Each point is reached from the start by the listed moves, each made 0, 1 or 2 times, or once backwards (-1), plus a little noise. Is the number of moves made odd or even? Then give how often each move was made.

Moves:
(1): [ 0.25 -0.58  1.05 -0.22  0.35]
(2): [ 0.48  1.59 -0.12  0.02  1.24]
(3): [-2.24  0.45  0.39 -0.24  0.62]
Start: [-0.16 -0.16 -0.13  0.07 -0.27]
Points:
[ 0.49  3.57 -1.54  0.34  1.90] => odd (-1, 2, 0)
[-0.40  0.42 -1.20  0.38 -0.76] => odd (-1, 0, 0)
[-3.23  2.84  2.55 -0.80  4.03] => even (2, 2, 2)
[ 0.19 -0.69  0.94 -0.13 -0.07] => odd (1, 0, 0)

Moves:
(1): [ 0.95 -0.08 -0.58  0.28  0.05  1.51 -0.52 -0.22 -0.61]
(2): [ 1.34  0.47  2.03 -0.09 -0.47 -0.56  0.59 -1.02  0.24]
(3): [ 0.10 -0.52  0.77  0.21 -0.59  0.32 -0.01  0.02 -0.26]
(4): [ 0.37  0.29  0.67 -0.16 -0.29 -1.22 -0.21  0.15 -0.38]
(5): [ 0.09 -1.29  0.65 -0.88  2.03  0.40 -0.54  0.01  1.23]
(6): [-0.94  0.13  0.30  0.90  0.86  0.18 -0.50  0.51  0.03]
(7): [-0.47 -0.87  1.06  0.55  1.48  0.65  0.15 -1.17 -1.68]
(8): [ 0.27  0.11 -0.09 -0.75  0.50  1.27  1.24  1.32  0.67]
Start: [-0.59  0.49 -0.82 -0.66 -0.53  0.47  0.45  0.15 -0.89]
Points:
[-1.73 -1.40 -0.05  0.90  3.07  4.31 -1.39  0.83 -0.05] => even (1, 0, 1, -1, 1, 2, 0, 0)
[ 0.30 -3.05  4.19  0.19  4.33  2.06 -2.20 -3.03 -1.39] => even (1, 1, 1, 0, 2, 1, 1, -1)
[-1.66  1.73 -0.20 -1.87  1.59  0.17  2.75  3.61  0.98] => even (-1, 0, -1, 1, 0, 1, 0, 2)
[-1.99  1.54  3.15  1.34 -0.11 -3.70 -0.90 -0.84 -1.06] => even (-1, 1, 0, 1, 0, 2, 0, -1)
[-2.58 -0.31 -3.41  0.28 -0.29  0.96 -1.18 -0.29 -1.45] => odd (0, -1, 0, -1, 0, 0, 0, -1)
[-1.52 -0.21 -1.67  0.65 -0.07  1.83 -1.38  1.66 -2.35] => odd (1, -1, 1, 1, 0, 1, 0, 0)

Moves:
(1): [-1.66 -0.28  1.15  0.42 -1.67  0.22 -0.89 -0.34  0.52  0.06  1.32 -0.36]
(2): [-0.92 -0.47  0.74  0.06 -0.13 -0.89 -0.52 -0.45 -0.91 -0.33 -0.67 -0.89]
(3): [-0.62 -0.11 -0.20 -0.96 -0.02  0.70  0.53  1.05  0.28  0.31  0.53  0.80]
(4): [-2.14 -0.45 -0.04  0.74  0.66  0.96  0.58 -0.67  0.56  0.61 -0.17 -0.01]
(5): [ 0.72 -0.51  0.39  0.04 -1.12  0.82 -1.20  0.35 -1.18  0.00  0.78 -0.51]
(6): [ 0.20  0.00  0.26 -0.24  0.27  0.38 -0.49 -0.44  0.78 -0.03 -0.40  0.10]
(7): [-0.37  0.45  0.23 -0.99 -0.85  0.04  1.67  0.16 -0.52 -0.75 -1.39 -0.09]
(8): [-0.14  1.65  0.18 -0.21  0.19  1.54 -0.11 -0.15 -0.35  1.01  1.32  0.25]
(9): [-0.29 -0.60  1.98  1.50  0.00 -0.67 -0.43  0.22  0.14 -0.68 -0.86  0.64]
(10): [ 0.77  0.19  0.34  0.59 -0.92 -0.15 -1.13  0.35 -0.45  1.46 -0.41 -0.78]
(11): [ 0.63 -0.72  0.55  0.04  0.43 -0.11  0.30 -0.24  0.74  0.75  0.11  1.10]
(12): [-0.35  0.44 -1.10 -0.16  0.36 -0.08  0.49 -0.26  0.12 -0.03 -0.18  1.43]
Start: [-0.07 -0.67 -0.74 -0.31  0.09  0.32  0.09  0.05  0.11  0.65  0.03 -0.07]
Points:
[-1.26  4.56 -2.33 -5.70  2.45  4.77  5.75  1.12  1.32  1.56 -2.18  4.22] => odd (-1, 0, 2, 0, -1, 2, 2, 2, 0, 0, 0, 1)
[-1.84  1.17 -3.01 -1.41 -2.66  3.40  0.10 -0.32 -4.48  3.26  1.15 -0.42] => odd (0, 1, 0, 1, 2, -1, 1, 1, -1, 1, 0, 2)
[ 1.87 -1.06 -0.53 -5.28 -2.10  3.24  0.96  1.12 -3.41 -0.42 -2.28 -2.84] => odd (-1, 1, 1, 0, 2, 2, 2, 0, -1, 0, 0, -1)
